Every row gives one point. Each copy is the shape, with its points in the same order, stretched, turned, moved and blurred by noise. Is it also mirrored, or only turned?
In the rows, 100 means zero.

Shape:
71 117

85 111

102 76

137 51

89 133
Copy 1, 5 rows:
78 106

95 101

139 113

187 106

79 78
Copy 1 is: mirrored
Copy 2 (5 x 2):
57 91

77 91

110 129

160 140

74 69
Copy 2 is: mirrored
Copy 3, 5 rows:
58 106

75 117

110 100

140 99

68 131
Copy 3 is: only turned
Copy 4, 5 rows:
61 86

77 90

117 82

152 94

69 109
Copy 4 is: only turned

Shape, 10 rows:
120 115 121 120

74 85 102 74

127 123 107 127

99 125 122 78

128 145 121 73

118 74 107 130

73 82 117 95

96 94 24 111

102 60 67 76

39 129 120 68
Copy 1, 10 rows:
143 121 106 119

75 81 118 123

152 131 94 98

107 121 143 108

126 142 155 77

143 86 74 124

88 85 106 146

91 112 29 70

89 66 83 89

54 132 146 141
Copy 1 is: only turned
Copy 2, 10 rows:
96 90 127 118

108 123 74 95

97 67 136 114

133 111 126 98

156 99 134 97

74 87 88 136

89 135 92 113

70 35 66 51

107 83 36 100

108 152 116 67
Copy 2 is: mirrored

Shape, 10 rows:
123 93 104 45 111 57

89 91 104 118 59 110

85 115 79 103 101 121

79 91 88 161 84 73

86 147 97 41 112 96

89 96 129 129 101 115

95 171 110 53 86 84

126 104 89 177 78 106

82 114 113 104 106 93

84 129 101 41 92 98
Copy 1:
105 137 113 106 53 156

110 70 104 103 82 89

82 95 64 98 94 101

139 111 117 110 101 49

46 123 63 90 61 136

89 84 133 90 113 97

53 117 71 65 20 128

148 70 112 66 99 49

84 115 114 94 91 104

51 106 69 97 50 138
Copy 1 is: mirrored
Copy 2:
42 100 66 118 157 109

87 71 121 86 73 95

124 95 106 72 101 114

117 91 138 136 68 73

81 140 98 67 157 143

102 55 136 94 116 95

70 140 123 75 139 168

125 43 126 135 62 115

98 97 130 93 125 106

67 127 100 61 139 130
Copy 2 is: mirrored

Shape:
66 91 68 152 127 123 52 78

94 88 88 118 141 69 68 115

43 105 81 160 87 65 110 137

111 169 71 100 148 87 117 113

128 106 118 70 76 95 91 125

109 139 61 97 68 77 129 90

96 96 94 82 82 103 121 78

115 122 48 112 106 125 132 72

85 131 73 120 71 106 67 77

74 93 120 75 82 79 64 109

92 84 99 146 89 102 126 57
Copy 1, 11 rows:
95 187 114 126 155 97 71 89

98 126 129 95 147 97 107 114

75 113 106 133 142 28 120 100

53 124 107 120 109 151 141 100

106 90 117 63 54 112 104 100

96 101 70 112 80 110 145 62

97 93 82 94 99 120 93 69

93 131 64 139 102 149 106 87

96 160 97 109 96 98 107 55

94 109 123 45 105 75 90 74

116 98 104 144 128 102 88 63
Copy 1 is: only turned
Copy 2:
18 93 65 123 100 111 137 112

54 125 111 132 128 69 93 112

32 137 118 117 71 109 92 184

103 171 57 71 140 48 100 140

157 101 112 106 126 104 57 115

125 119 75 78 66 81 71 131

121 107 102 79 80 123 100 100

105 105 66 59 80 89 130 126

89 96 39 107 83 108 84 113

99 110 105 125 113 131 46 91

97 123 113 109 47 124 148 116
Copy 2 is: only turned
Copy 3, 11 rows:
79 85 101 155 45 123 95 157

63 66 77 150 98 89 111 133

42 88 98 63 52 47 76 152

65 165 75 143 132 79 94 155

116 94 101 109 97 96 146 85

107 153 87 102 71 64 79 95

104 110 108 112 81 103 74 73

118 152 81 123 82 120 52 124

101 128 113 129 31 87 120 117

70 80 114 121 74 84 147 71

117 95 125 118 65 83 32 117
Copy 3 is: mirrored

Shape:
94 128 95 135 113 74 110 148 62

91 66 81 77 101 79 123 107 103

101 110 107 79 107 164 103 71 106

139 90 133 95 61 109 143 72 117

89 44 59 75 60 106 130 79 58

117 125 79 98 89 74 139 95 46

70 86 89 170 147 124 63 91 114

106 139 105 70 129 111 117 136 118

98 72 118 67 126 104 89 80 106

62 107 75 94 95 89 139 83 86

113 74 100 102 99 99 110 82 122

98 120 153 115 149 54 131 90 116

106 99 81 46 74 54 75 104 94

152 124 82 139 89 78 94 86 112

91 58 87 103 141 92 107 95 112
Copy 1:
52 78 129 121 123 60 124 90 57

103 80 95 110 89 115 95 124 116

108 119 97 68 140 146 74 65 104

109 115 104 92 104 128 5 120 84

124 79 136 121 30 160 90 102 101

117 62 170 121 108 95 101 93 60

39 92 83 117 131 94 96 37 147

86 103 89 78 177 101 119 108 78

114 76 64 74 118 121 70 86 121

105 94 158 101 99 109 101 100 119

98 95 81 115 107 121 50 110 123

67 60 103 85 163 52 45 102 115

167 79 82 99 89 85 120 122 85

119 92 103 156 133 83 59 95 93

80 62 82 114 113 118 88 97 138
Copy 1 is: only turned
Copy 2, 15 rows:
131 91 153 89 116 64 57 79 59

105 63 69 103 113 92 122 99 110

77 156 69 73 107 99 125 100 144

154 139 63 109 62 115 138 90 116

94 83 53 121 141 93 169 94 69

144 116 108 119 140 82 104 53 76

61 100 146 94 105 134 104 160 104

114 115 85 65 115 59 57 78 150

85 87 80 78 90 134 144 91 142

91 101 85 141 126 75 115 93 113

119 98 79 106 88 128 124 114 120

125 81 151 117 65 101 109 82 162

108 72 58 116 118 144 83 44 97

155 137 114 114 107 149 76 96 94

97 62 96 92 116 115 138 127 126
Copy 2 is: only turned
Copy 3, 15 rows:
105 104 105 106 108 83 50 102 50

82 123 72 99 48 87 91 102 109

74 89 97 151 103 129 134 80 129

95 178 118 159 57 85 153 88 122

53 135 69 137 30 93 51 80 128

113 139 76 130 70 82 61 57 77

87 47 138 105 66 152 81 123 81

105 97 74 113 129 92 121 98 92

76 99 104 95 73 108 121 83 126

81 129 63 123 43 107 85 74 69

95 128 104 118 48 109 116 103 118

125 139 127 88 53 87 150 73 53

86 152 72 71 92 108 70 85 117

142 146 115 124 64 122 86 105 101

93 84 93 93 37 99 95 107 109
Copy 3 is: mirrored

Shape:
97 116 101 110 97 81 100 90 47 74 85 126

144 70 109 130 108 117 109 85 125 134 124 99

103 122 129 130 113 99 77 66 63 128 130 163

100 77 102 62 102 104 73 103 111 76 72 101

67 109 142 127 96 52 102 69 72 130 139 144

135 74 85 128 132 131 140 76 137 72 153 112

72 114 70 82 99 90 70 104 56 120 101 111

131 116 108 83 134 115 83 140 117 74 91 62

115 124 72 69 123 60 88 90 85 80 82 82

137 63 96 96 120 113 126 142 105 92 110 91

143 75 86 126 97 102 71 133 130 69 121 79

87 92 78 53 131 96 77 146 115 76 110 92

60 120 92 128 126 82 91 89 78 101 71 114

55 157 118 100 55 89 87 85 56 115 96 116

129 53 131 129 116 132 87 87 94 99 151 61
Copy 1, 15 rows:
102 125 99 126 93 84 127 82 85 84 45 92

127 83 100 80 104 66 57 127 85 144 107 105

70 119 103 86 148 44 106 92 26 90 57 103

126 92 129 103 96 151 114 101 102 86 90 130

72 103 106 145 132 58 115 111 25 98 69 115

103 35 74 77 81 67 45 92 97 190 87 96

95 151 102 105 122 125 137 122 69 75 83 91

141 51 77 90 105 130 81 116 123 88 86 87

144 113 66 134 96 139 114 100 96 106 79 101

108 76 84 95 56 91 61 111 99 107 106 85

109 93 113 103 108 111 31 108 130 130 77 93

92 80 80 106 102 159 103 110 95 84 99 107

111 111 82 109 109 96 134 129 107 96 48 132

94 137 135 131 152 90 173 107 83 62 81 99

100 41 149 83 97 79 55 133 58 162 76 56
Copy 1 is: mirrored
Copy 2 (15 x 12):
50 109 71 127 81 68 95 103 97 108 109 130

145 44 128 64 88 122 166 121 107 82 97 107

58 67 114 154 86 120 158 65 113 107 104 132

108 96 82 63 118 94 44 77 85 94 83 120

79 69 137 195 95 98 128 63 125 83 121 82

134 47 96 74 75 177 133 171 131 101 89 136

25 96 85 95 115 92 96 49 112 108 84 79

151 118 59 50 125 105 90 99 111 147 91 139

92 123 35 66 97 66 76 72 134 103 116 109

117 60 102 53 123 109 95 155 111 120 111 114

157 45 83 62 85 87 100 134 128 126 56 138

95 82 69 68 148 120 36 80 132 138 79 100

68 100 45 134 99 86 130 65 93 95 90 91

55 139 114 151 76 95 107 38 65 122 97 84

144 74 146 66 112 123 149 144 131 77 67 136
Copy 2 is: mirrored
